Each point is reached from the start by the listed moves, each made 0, 1 or 2 times, or once backwards (-1), plus a little noise. Say if it took an odd or an even number of moves. Then give how often each move was made.

Moves:
(1): 36; -10; 1; -10; 4
(2): 14; 45; -4; 1; -10
Start: 9; 5; 14; -2; 4
Points:
-3; -41; 18; 0; 14 -> odd (0, -1)
26; 51; 13; -5; -5 -> odd (0, 1)
37; 96; 6; -4; -15 -> even (0, 2)

Moves:
(1): 36; -4; 8; -2; 3; 8; -3; -3; 2; -3
(2): 1; 37; 3; 6; 1; 2; 5; -2; 5; 6
(3): -5; -1; 22; 3; 4; -4; -7; 1; 5; -6
(4): 3; -8; -6; 43; 0; 3; -8; -4; 11; 5
(5): -2; 1; -4; 0; 36; 8; 0; 2; -8; -4
(6): -5; -2; 4; -3; -6; 25; -5; -1; 2; 4
(7): -3; -5; 8; 5; 1; 0; 38; 5; -7; 0
(8): -1; 5; 2; 2; -3; -5; -2; 46; -8; -1
Start: 22; -17; 15; 3; 8; -12; -11; -2; -4; -7
Points:
98; 27; 49; 109; -20; 0; 51; 34; 18; 10 -> even (2, 2, 0, 2, -1, 0, 2, 1)
92; 36; 47; 53; 58; 21; -20; -59; 26; -7 -> even (2, 2, 1, 1, 1, 0, 0, -1)
44; -66; 55; 0; 10; 15; 8; 2; -8; -19 -> odd (1, -1, 1, 0, 0, 1, 1, 0)
13; -70; 29; 49; 0; 9; 46; 50; -18; -5 -> even (0, -1, 0, 1, 0, 1, 2, 1)

Moves:
(1): 25; -6; 0; 5; 2; -7; 5; -2; 0; 5; -5; -7; 1; 5
(2): 11; 40; -8; -6; -1; 11; 9; -4; 4; 5; 6; -5; -9; 1
(3): 1; 0; 24; 3; 2; 5; 0; 2; -3; 2; 10; -5; -4; 1
(4): 0; 3; -1; 27; -1; 3; -1; 6; -6; 2; -8; -1; 1; 4
(5): 2; 3; -1; -2; 35; -1; -3; 4; 2; 4; 1; 3; 5; -7
(6): 8; -12; -1; -2; 3; 30; 1; -5; 0; 0; 3; 3; 5; 0
(7): -9; -4; 3; 0; 4; -2; 26; -2; -6; -1; -3; 1; 2; 2
(8): 8; 0; -1; -7; -2; 0; 6; 30; 0; -3; -2; 4; 0; 11
(9): 6; -8; 8; 14; -3; 7; 10; 1; 38; -7; -1; 6; -12; 5
(10): -7; -5; 3; -8; 7; 2; 0; 7; -1; 38; -12; 4; -11; 12
(11): 1; -6; -7; 5; -6; -4; 3; 2; -2; 4; 24; 9; 1; -1
(12): 3; 5; 14; 1; 0; -4; 3; -8; -12; 0; -10; 32; 2; 1
Start: 8; -5; 2; 4; -1; 14; -9; -1; -17; -6; 6; -3; 7; 0
Points:
-19; 3; 37; 104; -48; 12; 25; -21; 38; -59; 12; -1; -18; 0 -> odd (-1, 0, 1, 2, -1, -1, 1, -1, 2, -1, 0, 0)
31; -29; 43; 45; -4; 49; -20; -13; -65; 88; -35; -70; -12; 35 -> even (2, 0, 2, 2, -1, 1, 0, -1, -1, 2, -1, -1)
-25; -40; 12; -52; -23; 8; -38; 32; -25; 44; -55; 47; -12; 28 -> odd (-1, -1, -1, -1, -1, 0, -1, 1, 0, 2, -1, 1)
-21; 41; 6; 12; 75; 27; -11; -9; -35; 85; 3; 49; -7; -3 -> even (-1, 1, 0, 1, 2, 0, 0, -1, 0, 2, 1, 1)
22; -14; 11; 67; 25; 32; 2; 61; 20; -1; 33; -22; 0; 17 -> even (0, 0, 1, 2, 1, 0, 0, 1, 1, 0, 1, -1)
-47; 63; 67; -32; 97; 0; 27; -17; -78; 89; -26; 16; -8; -5 -> odd (-1, 1, 2, 0, 2, -1, 2, -1, -1, 2, -1, 1)
66; 8; 11; 18; 48; 88; -26; 84; -56; 99; 23; -33; -2; 46 -> odd (1, 1, 2, 2, 1, 2, -1, 2, -1, 2, 1, -1)

Moves:
(1): 19; -5; 2; -4; -3; -2; -5; -3; -8; -5; -1; -7; 4; -4; 0; 9; -1; 9; 4; 6; -2
(2): 7; 25; -5; 2; 6; 2; -4; -3; -2; -4; 2; -5; -6; 12; -1; 1; 4; 0; 6; -3; -2
(3): 0; 3; 19; -8; -4; 4; 9; 7; 1; 1; 4; 5; -1; 2; -5; -6; -9; -1; 0; -2; -2
(4): 1; 1; 4; 19; -6; 13; -1; -15; -1; -5; -4; -4; 0; -8; -8; -2; 6; 4; 4; -3; -2
(5): 1; -5; 2; -6; 18; -3; 15; -3; 4; -1; -4; -5; -6; -7; 5; 1; -5; 2; -2; 7; 3
(6): -2; 2; -3; -15; 4; 24; -4; -2; -3; 0; -1; -1; 1; 3; -5; -9; -2; 2; 5; -5; 2
(7): 0; -3; -9; 3; -7; -2; 15; -5; -2; -3; -4; -1; 10; 5; 0; 3; 2; 4; -10; 1; 4
(8): 1; 6; 0; 4; -5; 6; 5; 18; -2; 1; 3; -9; 4; -10; 9; -10; 8; -3; 4; 2; -3
(9): 5; 2; 2; 1; -10; 6; 6; 4; 29; 5; 8; 0; 5; -6; 4; 14; 0; 3; 4; 8; 4
(10): 1; -4; 0; 1; 3; -2; 5; -1; -4; 19; 0; -12; 1; -2; -4; 4; 4; 0; -2; -5; -3
(11): 4; 2; -5; -6; 4; -4; -2; -9; -1; -8; 22; 1; -13; -4; -6; -7; 6; 11; -4; 2; 15
(12): 0; 2; -2; 6; 4; 5; -1; 4; -2; 4; 2; 12; 1; -3; -2; -1; 0; 8; -2; 3; -2
(13): -6; 4; -2; 1; 3; -2; -9; -2; -4; -6; 3; -5; 17; 1; -3; -5; -6; 1; -3; 4; -4
(14): 10; -9; -8; 12; 12; -9; -1; 6; 6; -9; 4; -7; 5; 23; -7; 2; 4; -4; 3; -5; 3
(15): 1; 0; 14; 4; -3; 5; -4; -7; -1; -7; 12; 9; 5; 6; 22; 7; 8; 3; 4; 4; -2
(16): -10; -1; 1; 9; -3; 3; -3; 9; -1; -9; 6; -5; 4; -1; -6; 22; 10; 1; 4; -2; -8
(17): 1; 3; -1; 1; 2; -5; 0; -3; 1; 0; -2; 0; 1; 2; -6; -1; 15; 1; 6; 7; 3
(18): -5; -2; 2; -3; -2; -2; -5; -3; -4; -2; -9; -15; 2; 0; 1; -5; -9; 26; 1; 7; 15
(19): -3; 5; -9; -1; 0; 2; 11; -4; -7; 10; 5; -10; 0; -3; -5; -3; -9; 3; 25; 8; 6
(20): 0; 0; 3; 0; -3; 9; -2; 2; -1; -1; 2; -1; -6; 11; 0; -2; -8; -7; -9; 20; 6
Start: 1; -8; 24; -12; 3; 7; 6; -7; -9; 12; -5; -7; -7; 6; 3; 13; 1; 18; 10; 11; -11
Points:
-22; 46; 13; 9; 2; 15; -9; 18; -39; -5; 18; -96; -18; -15; 27; 31; 3; 68; -2; 72; 7 -> even (0, 2, -1, 0, 1, -1, 0, 2, 0, 1, 1, 0, 1, -1, 0, 2, -1, 2, 0, 2)
-29; 5; 33; 37; -49; 56; 9; -46; 33; -30; 45; -38; 28; 31; -24; 35; -39; 91; 54; 54; 46 -> odd (-1, 0, 1, 2, -1, 0, 1, -1, 2, -1, 1, 0, 1, 1, 1, 1, -1, 2, 2, 1)
38; -73; 28; -45; 58; -35; 39; -84; -63; -19; 28; -88; 26; 52; -16; 13; 12; 121; 26; 53; 65 -> even (2, -1, 1, 0, 2, 1, 2, -1, -1, 2, 2, -1, 1, 2, 2, 0, 2, 2, 1, 0)
44; -50; 23; 14; 7; 32; 73; -18; 37; 0; 58; -23; 6; -24; 30; 43; 7; 79; -22; 70; 29 -> odd (1, -1, 0, 1, 2, 0, 2, 1, 2, 1, 2, 2, 0, 1, 1, 0, -1, 0, 0, 1)
47; -31; 111; -5; -29; 49; -19; 6; -68; 30; 30; 3; -21; -20; 39; -28; 19; 72; -8; 29; -11 -> odd (2, -1, 2, 1, -1, 0, -1, 2, -1, 2, 1, 2, -1, 0, 2, -1, 0, 1, -1, 1)
31; 31; 23; 17; 45; 50; -38; 5; -50; -8; 10; -106; 18; 32; -39; 44; 22; 57; 39; 62; -23 -> odd (2, 2, 0, 1, 1, 1, -1, 1, 0, 2, 0, 1, 2, 1, 0, 2, 1, 1, 0, 2)
6; 40; 45; -9; 54; -18; 33; 42; -36; 44; -4; -35; 1; 79; 3; -31; -33; -55; -22; 26; -41 -> even (-1, 2, 2, -1, 1, -1, 0, 1, -1, 2, -1, 0, 2, 1, 0, -1, 0, -1, 0, 2)

Moves:
(1): 6; 0; -11; -6; -3; 7; -15; 7; -2; 4; -8; 3; -2; 12; 9; 2; -8; 8; -6; 6; 5; 3; -1; -2; 9; -3; -9
(2): 3; 6; -2; -1; 5; 8; 3; -6; -2; 3; -10; 1; 6; -5; 1; -3; -4; -7; 0; -6; -12; -5; 1; 4; 2; 0; -2
(3): 3; 1; 5; -8; 7; 9; 1; -1; -4; -3; 12; 2; 3; 0; 3; -1; 4; -3; -1; -17; -1; 4; -1; -3; 1; 7; 6
(4): 3; 0; -6; 2; -3; -1; -9; -3; 4; 0; 1; 3; -1; 3; 9; -14; -6; -3; -2; -7; -3; 1; -5; 3; 5; -8; -6
(5): 7; 3; 7; -3; 16; -4; -8; -1; 8; -8; -10; -7; -4; 11; 9; -2; 16; -9; -4; -4; 9; 3; -1; -3; 7; 5; 1
(6): 2; -5; -8; -7; 2; 12; 0; -4; 9; 5; 6; -2; -1; -2; -8; -1; 15; -10; 3; -1; 0; 7; -5; -9; -4; -9; -2
(7): 4; 5; 6; 1; 8; 1; 11; -3; 3; -7; 12; -4; 7; -5; -5; 1; -1; 8; 1; -1; 3; 8; -6; 6; 2; 2; -7
(8): -2; -3; -1; -6; 6; -12; 4; 12; 2; 9; -1; 3; 2; 3; 4; -4; 1; -2; 6; -5; -3; -7; 2; -8; 0; 1; -6
(9): 3; 4; 5; 2; -4; 0; 3; -1; 1; -4; 1; -3; 13; 6; -10; 12; 0; -4; -1; 5; 5; 2; -4; -2; -1; -9; 4
(10): -1; 2; 2; 2; 1; 0; -1; -5; 8; 6; 5; 3; -5; 9; 2; 1; -3; -1; -1; -10; -7; 0; 0; -7; -3; 7; -4
(11): -1; -1; -8; -1; 4; -3; -2; -3; 9; -4; 8; -1; 1; -8; 3; 5; -8; -7; 4; 0; -7; 1; 4; 4; -1; -6; -5
(12): -10; -2; 6; -1; 3; -4; 8; 3; -1; 4; -5; 9; 8; -12; 7; 2; -8; 14; -5; 0; -2; 6; 2; -2; -5; -7; -6
(13): -2; -2; 1; -3; -2; 3; -4; -7; -8; -6; -4; -9; 3; 3; -8; 5; -1; 1; 5; -1; -2; -6; -4; 2; -6; -1; -3
(14): -4; 1; -4; -6; 2; 6; 4; -3; 9; -1; 0; 7; -4; 2; 3; 7; -8; -2; 5; 6; 0; -6; 2; 3; 1; -15; -4
(15): -7; 7; 15; 4; -3; 9; 9; 4; 11; 3; 11; -7; 8; 3; 5; 2; 0; 6; -10; 3; -4; 2; 7; 12; 3; 2; -16
(16): -1; -7; -4; 8; -1; 5; -2; -11; -10; 0; -5; -5; -6; 7; -13; 1; 0; -6; 6; 5; -6; 14; 7; -18; 4; -3; -2
(17): 7; 0; -2; 7; -11; -7; -1; -16; -7; -10; -7; 16; -4; -7; 8; 6; 13; -4; 3; -2; -3; 6; -5; 2; -4; 1; 3
(18): -4; 8; -11; 1; 1; -1; 0; 6; 7; -9; -3; 4; -7; -2; -1; 1; 4; 0; 11; -1; -2; 0; 7; 1; -2; 4; 1
(19): 7; -5; 6; -5; -1; -11; 0; -3; 11; -5; -4; -2; 3; -3; 4; 11; 7; 6; 12; -8; 1; -2; -2; 14; 7; -8; -1
(20): 13; -10; 17; 7; -4; 7; -4; 7; 2; 0; 4; 1; -4; -5; -14; -12; 6; 8; 2; 1; -12; -4; 9; 0; -5; 17; -10
(21): -3; 4; 3; 5; 6; 0; -10; -4; 4; 2; 5; -3; 9; 15; -2; 4; -2; -10; 14; 8; 1; 3; -9; 0; 7; 7; 7
(22): -8; 9; -2; -1; -7; -16; 7; 2; -1; -13; 2; -24; 4; 4; 15; -5; -13; 2; 0; 14; 4; 6; -2; -2; -15; 9; 9
(23): -6; -7; -1; 6; 5; 2; 5; 1; 4; 12; -1; 1; 5; 8; -4; 7; 5; 8; -1; 11; 10; -7; 30; -8; -6; -2; 5
(24): 1; 0; 2; -6; -2; 7; 4; 5; -2; -1; -11; 3; -1; 7; -4; 0; 4; 1; -1; 1; 1; 1; -2; 17; -7; 0; -5
Start: -3; -5; -5; 11; -7; -7; 13; -12; 6; 1; 1; 4; -12; 3; 6; 12; 7; 1; -3; 0; 0; 6; 10; 1; -3; -7; 15
Points:
-58; -27; 40; 61; -48; -40; 59; -52; 2; 5; -52; 13; 12; 0; 9; 52; 4; 60; 58; 45; -49; -8; 105; 12; -44; -5; -21 -> even (-1, 1, -1, 0, -1, -1, -1, 1, -1, 0, -1, 2, 2, 1, 2, 2, 2, 1, 2, 1, 1, 1, 2, 0)
56; -13; 13; 23; 8; -75; -28; -4; 10; -8; -7; 42; 2; 29; 43; 22; 64; -12; 25; -28; 20; -13; 19; -20; 22; 44; 49 -> odd (1, 0, 1, 0, 1, -1, 0, 2, 1, 0, 0, -1, -1, -1, -1, -1, 2, 0, 1, 1, 1, 0, 1, -1)
-16; -16; -21; 14; 12; -10; 23; -48; 51; 4; -44; 68; 17; 41; 16; 68; 53; -33; 37; -7; -4; 51; 23; 0; 14; -103; -38 -> odd (0, 0, 0, 2, 1, 1, 0, 2, 2, 0, 1, 2, 0, 1, 1, 2, 2, 1, 1, -1, 1, -1, 1, 2)
4; -10; -3; -1; 62; -18; 37; -66; 53; -20; -34; -16; 8; 33; 15; 65; 12; -15; 40; -6; 2; 22; 68; -34; 2; -52; 21 -> even (0, 2, 1, 0, 2, 0, 1, 0, 1, 1, 1, 1, 0, 2, -1, 2, 0, 0, 2, 0, 0, 1, 2, 0)
-14; -21; -106; -53; 37; 38; -30; 2; 6; 9; -46; -28; -50; 121; 10; -9; 37; -34; 44; -10; 35; 14; 54; -63; -4; -35; 8 -> odd (2, 0, 2, 2, 1, 2, 0, 2, -1, 0, -1, -1, 2, 1, -1, 2, -1, 2, 0, -1, 0, 1, 2, 2)
